Rows are points. Each copy is the shape, with its points in the same order, stretched, turned, moved and blurred by noise. Say if it was mirrored as well.

Shape (8 x 3)
|  59 |  56 | -68 |
| -36 |  -7 |  54 |
|  45 |  29 | -44 |
|  53 |  29 |  38 |
|  35 | -40 |  -9 |
|   5 |  16 | -13 |
| -57 | -46 |  57 |
|  -4 |  22 | -41 |
Copy 1 (8 x 3)
|  46 | -18 |  77 |
| -33 |  48 | -24 |
|  28 | -11 |  49 |
| -31 |  12 |  51 |
| -22 | -42 |  -3 |
|  11 |  14 |  16 |
| -45 |  47 | -69 |
|  33 |  11 |  11 |
Copy 1 is: only turned
Copy 2 (8 x 3)
| -55 |  10 |  34 |
|  45 |  -4 | -48 |
| -17 |  13 |  31 |
|  -8 |  70 | -11 |
|  53 |  22 |  36 |
|   0 |  -8 |  -2 |
|  89 | -20 | -40 |
|  -2 | -29 |   1 |
Copy 2 is: mirrored
Copy 3 (8 x 3)
| -48 | -93 |  37 |
|  18 |  37 | -22 |
| -34 | -65 |  24 |
|  33 | -49 |  28 |
|   4 | -44 | -43 |
| -25 | -27 |   7 |
|  26 |  57 | -51 |
| -49 | -17 |   9 |
Copy 3 is: mirrored

Shape (9 x 3)
|  16 |  73 |  48 |
| -41 | -10 |  12 |
| -10 |  52 |  22 |
|  -8 |   1 |  13 |
|  26 |   9 |   7 |
|  18 |  53 |  74 |
| -36 | -81 |   0 |
|  17 |   7 |   6 |
| -65 |   2 |  46 |
Copy 1 (9 x 3)
| -36 |  -3 |  60 |
| -42 |  -8 | -28 |
| -35 |   7 |  27 |
| -23 | -10 |  -8 |
|   2 | -16 |   9 |
| -49 | -26 |  57 |
| -23 | -35 | -77 |
|  -3 | -14 |   2 |
| -80 | -12 | -20 |
Copy 1 is: only turned
Copy 2 (9 x 3)
|  57 | -42 |  72 |
| -17 | -56 |  -2 |
|  33 | -53 |  69 |
|   2 | -30 |   6 |
|  16 |   9 |  32 |
|  76 | -30 |  51 |
| -45 |  -6 | -81 |
|   7 |  -3 |  28 |
|  19 | -78 | -28 |
Copy 2 is: only turned

Shape (7 x 4)
|  -8 |  52 |  23 | -86 |
|  29 | -24 | -55 |   3 |
| -29 |  40 |  47 |  -1 |
| -34 |  40 |   7 | -11 |
| -12 |  56 |  36 |  -7 |
| -10 | -33 | -33 |  -9 |
|  13 | -30 |  -7 |  -2 |
Copy 1 (7 x 4)
|  -9 |  91 |  -3 | -28 |
|  18 | -48 |  39 | -40 |
| -25 |  52 | -67 |  18 |
|   8 |  32 | -40 | -16 |
| -40 |  51 | -54 |  -8 |
|  45 | -23 |  19 |  -2 |
|  10 | -10 |  13 |  16 |
Copy 1 is: mirrored
Copy 2 (7 x 4)
|  84 | -59 | -49 |  20 |
| -67 | -26 |   1 |   6 |
|  70 |  34 | -11 |  10 |
|  67 |   4 |  11 |   1 |
|  64 |  16 | -18 |  29 |
| -24 | -16 |   7 | -27 |
| -41 |  -2 | -17 |  -6 |
Copy 2 is: mirrored
Copy 3 (7 x 4)
| -30 |  50 | -95 | -57 |
| -27 | -92 |  22 | -43 |
|  -9 |  57 | -12 |  42 |
| -43 |  24 |  -8 |  15 |
| -10 |  32 | -39 |  48 |
| -39 | -33 |  39 | -56 |
|  -2 | -24 |  21 | -33 |
Copy 3 is: only turned
Copy 4 (7 x 4)
| -30 |  28 |  80 | -76 |
|  46 | -31 | -40 |  -8 |
| -38 |  29 |  42 |  16 |
| -36 |  16 |  12 | -24 |
| -25 |  46 |  42 | -13 |
|   5 | -39 | -21 |   8 |
|  20 | -26 |  12 |  27 |
Copy 4 is: only turned
